Each wall is flat, endless, passes through zero and stands at right angles to its row. A trip goes straight from one point to another. Which walls does it cross, in order?

Walls:
(1): -35  -59
(2): 18  2
(3): 5  -40
(4): -23  22
Trips:
-7  -35 to 55  17 -> 2, 1, 3
-24  -63 to 40  -15 -> 2, 1
-86  -27 to -23  -1 -> 3
21  -57 to 23  1 -> 1
-22  -38 to -28  -26 -> 4
51  9 to 10  -15 -> 3, 1
-31  -63 to 58  -4 -> 2, 1

Walls:
(1): -2  34  -5  -18  -9  -24  -15  23  15  4  13  25
(2): 30  6  25  3  -6  7  20  4  0  -13  -46  24
(3): -30  22  -12  14  25  23  32  -11  -27  13  -11  -9
(4): 47  -15  -7  17  8  -49  -55  -16  13  -2  -26  19
(5): 9  -32  -13  48  -27  21  20  -9  -17  14  -1  -2
Trips:
16  23  -20  -62  -49  66  38  -68  -7  9  1  -13 to -9  23  -48  13  9  2  5  4  26  -9  -11  -13 -> 2, 1, 5
-3  17  -3  9  -22  -35  34  26  0  21  -30  -17 to -23  -95  20  34  -11  -16  13  -55  -2  -9  15  -21 -> 1, 4, 2, 3

Walls:
(1): -18  11  36  -11  35  -14  22  -45  -2  16  -10  46  20  5  -19  7  36  2  -65  -17  -5  36  4  -11  -28  -31  54  6  48  -3  -8  -14  0  -50  -2  65  4  -17  19  3  -8  11  31  7  59  3  3  -60
(2): 8  26  7  -43  -2  -40  10  -35  -4  -52  -35  42  -25  32  55  -13  6  0  -38  9  -64  54  -25  1  -19  -19  -3  82  -10  6  -7  -4  -14  4  14  -16  -61  -25  41  -25  -58  -12  -38  3  5  -15  53  -34
(3): -36  -8  -60  -15  -31  -46  -17  36  -8  -5  9  -11  13  37  -7  -2  23  -12  -40  -54  20  0  -7  14  15  -21  -34  19  -29  -14  -20  -5  -21  40  -9  5  -44  -10  -14  -33  57  33  36  -10  50  -14  21  -25
Trips:
-4  37  2  -6  34  3  -37  -5  -29  -7  11  -57  -49  10  48  -36  23  84  -45  -27  -13  -38  6  4  95  18  14  0  45  -23  11  -14  15  -3  27  11  3  10  -11  -15  31  -14  7  42  -3  -31  3  -3 to 65  18  3  11  1  -75  23  26  -21  15  -33  5  1  -78  57  45  -14  -4  5  -11  -8  6  25  14  6  -2  28  -16  -11  8  -28  -12  -5  -1  -17  -29  10  14  -21  40  10  -25  11  -77  28  33  -28  20 -> 3
6  -47  -9  38  19  -7  -39  -16  8  -26  8  -33  24  -62  -51  -6  -14  -31  39  -17  -22  -22  3  7  27  -8  -90  5  -29  -4  -19  -42  19  34  1  -33  15  19  -15  -14  23  -27  0  60  6  -16  19  -14 to -49  14  16  -40  25  12  -29  4  9  -12  6  30  -17  20  2  7  -28  20  -49  16  3  38  -37  10  44  -19  46  -38  0  4  -22  8  71  2  2  -23  -58  -13  -15  -3  5  -17  11  -12  45  -44  29  27 -> 2, 1
-43  -14  15  -23  1  -16  44  11  25  18  51  -5  -64  -51  10  -4  10  10  -32  -7  29  -7  -1  15  -38  19  23  -18  15  54  -34  -28  -4  -20  11  21  -11  0  63  -2  -2  -21  8  -5  56  52  -51  -36 to -19  -24  34  9  -7  -11  12  11  5  23  12  -79  42  -28  -24  -1  19  21  -31  2  3  42  5  -9  -58  26  14  -26  38  -3  -29  20  20  19  -19  63  -14  -39  2  -17  -12  49  31  -12  29  30  51  39 -> 3
-8  -15  -11  -62  11  -11  -57  -20  14  -8  -10  -44  39  58  -5  -24  36  -26  12  -19  60  20  12  -18  52  67  -54  -11  6  39  -15  -68  38  -46  17  -26  45  -7  11  11  -7  32  38  -16  27  -27  51  11 to -52  -27  59  0  73  34  -9  -50  5  14  -46  -34  5  10  27  44  14  23  6  14  -83  32  23  -22  13  25  30  63  -6  -32  -13  -42  6  -32  -23  -3  -22  -6  27  -8  20  20  -93  -25  -23  -12  2  -1 -> 1, 2, 3
-59  8  -12  45  -9  24  -17  16  48  25  -42  4  38  -18  26  26  39  -22  -29  -49  -11  -3  19  7  1  1  52  -31  41  -10  0  -12  17  5  7  21  -1  -17  -30  11  16  56  50  -41  14  52  21  39 to 10  -21  1  24  -11  3  -12  -10  12  21  24  -27  24  1  38  -29  1  -36  -5  12  64  4  22  -12  -6  -2  -32  30  30  -12  -56  -6  7  -30  -20  35  -21  1  26  11  29  -34  29  -3  13  -64  -25  42 -> none

Walls:
(1): 6  -9  -32  -2  4  -6  -26  0  -31  21  -2  -15  51  -46  -4  -2  31  -31  -19  -6  10  18  -9  -26  16  14  -7  11  -10  -8  -16  0  3  -47  0  1  7  21  37  17  26  -6  14  15  14  11  7  -16
(2): -9  -40  -25  15  22  38  -14  -18  23  -20  12  -22  -7  -47  17  25  -37  -21  10  3  2  21  -32  21  -27  12  4  -39  4  -23  13  -28  74  1  37  -2  6  28  -18  -14  5  -17  -3  -2  4  -10  14  -9
(3): 7  -9  -20  -33  19  -19  33  20  -18  -36  -17  7  7  -11  4  20  1  5  -14  -18  -36  12  -6  45  8  -1  -7  -51  10  -16  -1  -8  15  1  -27  -10  -18  -19  -36  40  -22  -9  15  -7  13  20  -27  60
(4): -22  31  26  20  47  -26  14  -9  4  22  74  -13  27  54  24  19  -7  23  -31  12  -15  7  -40  25  95  -4  -17  48  51  -24  18  -8  -21  -19  -4  1  20  15  40  -20  -12  -61  -26  14  -2  -27  24  14
(5): 14  2  -8  -19  15  21  24  -31  -18  16  -22  5  -24  1  1  26  -7  4  44  4  -10  16  57  45  4  27  11  -4  45  42  -33  19  -33  -8  -42  15  -44  24  2  40  6  -2  -1  -2  32  19  7  17
Trips:
46  25  26  4  28  -16  -14  -9  -1  -26  -34  31  35  40  23  4  19  -22  27  2  45  25  13  1  16  30  29  18  38  15  25  -10  -40  -26  9  21  33  5  44  -7  -7  6  -43  -77  7  -16  -23  2 to -5  34  10  -19  -20  -18  -4  -1  -22  34  15  -11  5  -15  4  -7  15  -32  -10  11  37  -24  -31  40  -26  15  -9  10  52  11  17  25  -13  5  -10  -26  -5  52  -3  12  39  -17  31  11  18  29  -36  -3 -> none
-14  -31  -10  1  -5  5  23  12  -20  4  -12  -33  35  -14  -22  -14  13  -8  -9  -20  11  -1  7  2  60  -4  46  39  17  -20  1  -30  -18  7  -25  33  39  -58  -3  8  -28  8  -20  10  63  -16  -8  -11 to -24  -15  19  -25  59  -22  19  12  -44  8  -1  24  13  39  18  -51  5  5  -4  3  -6  -16  -15  23  -23  -19  29  13  19  -19  20  0  26  34  -34  -14  7  -1  19  -12  -3  12  -1  -29  -34  22  47  68 -> 1
17  -19  24  14  7  34  40  -1  -26  -37  17  4  41  -13  -39  -9  -20  -19  25  17  45  25  7  22  10  -13  -11  -25  -20  6  31  -2  -44  -37  -31  -16  13  14  17  -21  4  -19  1  -19  6  -58  14  -26 to 10  2  1  20  6  42  7  -2  8  -39  12  -1  2  24  -5  9  23  23  14  32  0  -22  -31  -5  28  3  5  -41  9  25  -13  2  -3  31  -9  -12  4  -24  20  -51  26  -12  0  -42  21  46  -1  19 -> 1, 3
8  -24  -13  -6  -17  19  -23  -15  -51  11  -4  22  32  6  18  -1  44  39  -27  -41  11  19  2  -12  47  -8  -1  2  -31  -20  -6  19  -23  5  -14  -31  -2  -10  14  15  -15  15  5  -6  31  -35  28  35 to -27  -6  0  -4  -32  9  7  -23  -12  -24  -39  -42  21  -30  9  5  24  -7  -39  6  14  -24  -27  -8  23  -31  44  3  26  -13  -5  7  -17  -3  -29  -23  1  -30  0  -16  0  -10  -17  47  -36  0  -19  -44 -> 3
21  -5  44  15  15  -2  -27  -34  6  -30  -7  -10  -17  -3  9  47  -31  13  -4  -33  11  22  -11  -13  22  -3  -5  18  -40  14  -2  -16  -12  -53  9  1  12  -32  -9  -32  29  -62  -20  -26  27  16  26  2 to 17  20  -29  -37  31  -20  26  -5  -22  -8  27  50  16  51  -28  -17  -4  -36  -3  -13  22  24  -16  23  -9  2  -9  22  -7  28  17  9  21  14  -10  -41  -18  40  30  55  -21  28  2  35  -38  2  -8  -28 -> 5, 2, 3
-27  -11  17  12  -19  -3  -24  48  7  -19  -51  2  18  29  2  -17  -6  14  -2  13  16  6  -12  -11  47  -12  4  -29  9  10  -4  -15  -34  -12  -15  12  -1  40  -45  -19  6  -4  5  -11  -16  -25  27  22 to -8  20  5  31  9  -30  5  -22  36  -9  3  15  23  -46  -30  -25  -24  36  37  12  12  11  -2  -42  11  2  -30  18  -49  10  -6  28  -35  11  -10  -24  -4  3  2  -12  -17  -7  -16  -8  -11  -21  -1  7 -> 3

Walls:
(1): 21  13  -11  -12  28  -4  -38  19  11  -37  36  2  5  -1  -49  -2  36  -17  -10  -71  39  9  16  0  -1  11  -6  -22  16  1  39  23  36  -17  20  -5  -21  -39  12  14  -11  -2  -7  -20  -11  4  24  25
(2): -33  7  -14  4  -8  27  0  18  -15  -6  8  -23  -11  23  -8  22  -19  18  -14  -15  -6  11  0  -19  -4  33  -2  16  13  22  -10  15  0  6  -35  37  20  -5  -37  -1  -3  5  -72  -1  -5  13  -4  -22
(3): 26  43  3  2  -31  -5  1  18  -31  -31  -47  0  11  -5  12  -42  66  -3  4  -23  10  22  17  -31  -4  44  7  17  45  -13  30  24  0  -60  73  -83  21  -31  -5  -2  86  -27  9  -9  19  68  -2  3
(4): -40  -25  -5  3  -5  -25  -52  -37  -34  -24  16  -42  -50  1  -54  0  -35  5  -5  17  -5  34  2  -24  13  -42  3  -11  12  28  -10  6  -4  -14  44  4  13  17  14  -5  -39  -4  -20  22  -5  -15  -3  -3
Trips:
-70  36  18  -23  51  -5  30  -20  14  -11  13  -51  -12  50  16  17  9  8  21  -3  35  30  37  -42  -10  19  4  8  -40  -36  -21  26  -25  -18  -25  -13  -29  -12  -22  -7  11  32  68  36  -46  15  -19  17 to 38  29  37  -7  -15  -38  24  -2  -38  -5  -19  8  27  15  -19  -21  30  34  -28  42  9  -15  29  25  -1  51  -21  15  45  10  -41  -25  -11  60  19  -10  5  -61  -20  2  0  -36  -23  2  17  10  21  19 -> none
-7  -7  -7  -34  3  -16  -13  -14  13  -30  -26  -10  2  -22  -23  -33  28  10  9  21  -2  -62  -6  24  6  -1  33  -57  19  32  5  -5  4  -32  -23  -11  10  20  -6  13  -20  38  19  42  -33  -8  15  -63 to 33  29  -5  -14  -40  -3  8  -26  -19  -95  -10  33  -56  -7  -17  6  35  -2  -12  -10  28  8  -2  -47  -39  19  -37  -25  -33  1  25  -15  27  -4  -37  32  -50  5  -43  -8  23  11  -7  -23  -3  -5  12  14 -> 1, 3, 2, 4
-55  0  -18  2  -38  31  16  -19  11  50  42  -25  26  42  -20  -19  19  18  -6  -65  14  43  33  -63  2  51  -33  51  2  29  43  -15  -22  -22  26  -12  -17  31  -23  29  4  40  -35  31  -18  -31  29  -13 to -28  -15  26  -12  -19  -9  59  21  -21  -27  -11  -12  -7  29  2  8  -66  11  41  17  -7  -26  18  2  -30  23  6  9  12  22  5  57  17  -10  -18  -15  -4  -10  27  -35  -40  -13  0  -7  -24  -4  29  -41 -> 1, 3
-31  -2  -3  -31  6  -36  -18  19  23  -7  10  0  -31  54  -40  5  9  -21  44  17  14  5  -34  6  8  1  47  -5  -13  3  0  31  29  -15  65  17  27  56  23  -31  -39  21  11  -4  11  4  -12  2 to 6  -42  23  26  -45  -72  25  -4  -49  -8  -10  30  1  20  -14  0  42  20  49  -24  -10  14  56  -24  27  15  -17  -18  17  25  12  -73  4  2  13  -18  27  32  -36  -69  4  -16  8  -49  3  -28  42  12 -> 3, 1
30  -16  12  -5  -23  -6  0  -26  4  -26  -13  12  -33  11  6  9  -34  53  22  -18  -6  -11  20  4  18  -6  -26  42  -2  -36  1  4  -18  7  -40  22  16  14  -1  -8  -26  11  24  -41  -31  -53  15  -5 to 32  -8  -15  -46  29  -4  -4  -3  31  -64  -9  -2  -53  -1  -3  -5  -33  14  -23  27  -30  -34  44  -11  -54  -5  0  -33  -4  -59  46  -2  6  -15  -1  43  -34  -7  -10  8  43  -41  4  -8  -20  -16  30  -55 -> 2, 4, 1
1  -8  -14  -22  -3  8  -22  -10  27  -1  -14  -21  -25  -50  3  16  -38  -21  -24  -3  2  14  -55  16  -26  7  -31  34  -26  -9  -15  -38  2  55  -44  -60  10  71  33  -11  -69  -5  54  31  60  21  9  -36 to -1  47  -7  7  -21  -14  0  -3  -10  -9  23  -5  -39  -14  6  -25  14  8  -47  -6  -34  -39  28  -14  -32  8  -29  31  4  -5  -29  3  52  6  5  28  8  24  3  61  -47  26  -12  6  -5  35  35  -9 -> 2, 1
-32  45  49  -6  4  -39  -7  3  23  4  51  -23  1  -1  -33  -19  -12  15  56  -24  -16  7  22  14  -26  12  39  14  18  -5  -9  -40  11  2  32  -8  9  15  40  14  -33  13  -9  -46  13  -22  -35  -26 to -32  -25  -24  29  31  -3  18  27  13  -35  13  -39  -20  32  9  1  47  -6  -8  24  -21  5  23  32  -11  11  -12  -5  -22  -31  -10  -23  30  34  25  -19  3  16  -31  -5  -31  1  -34  1  33  14  51  1 -> 2
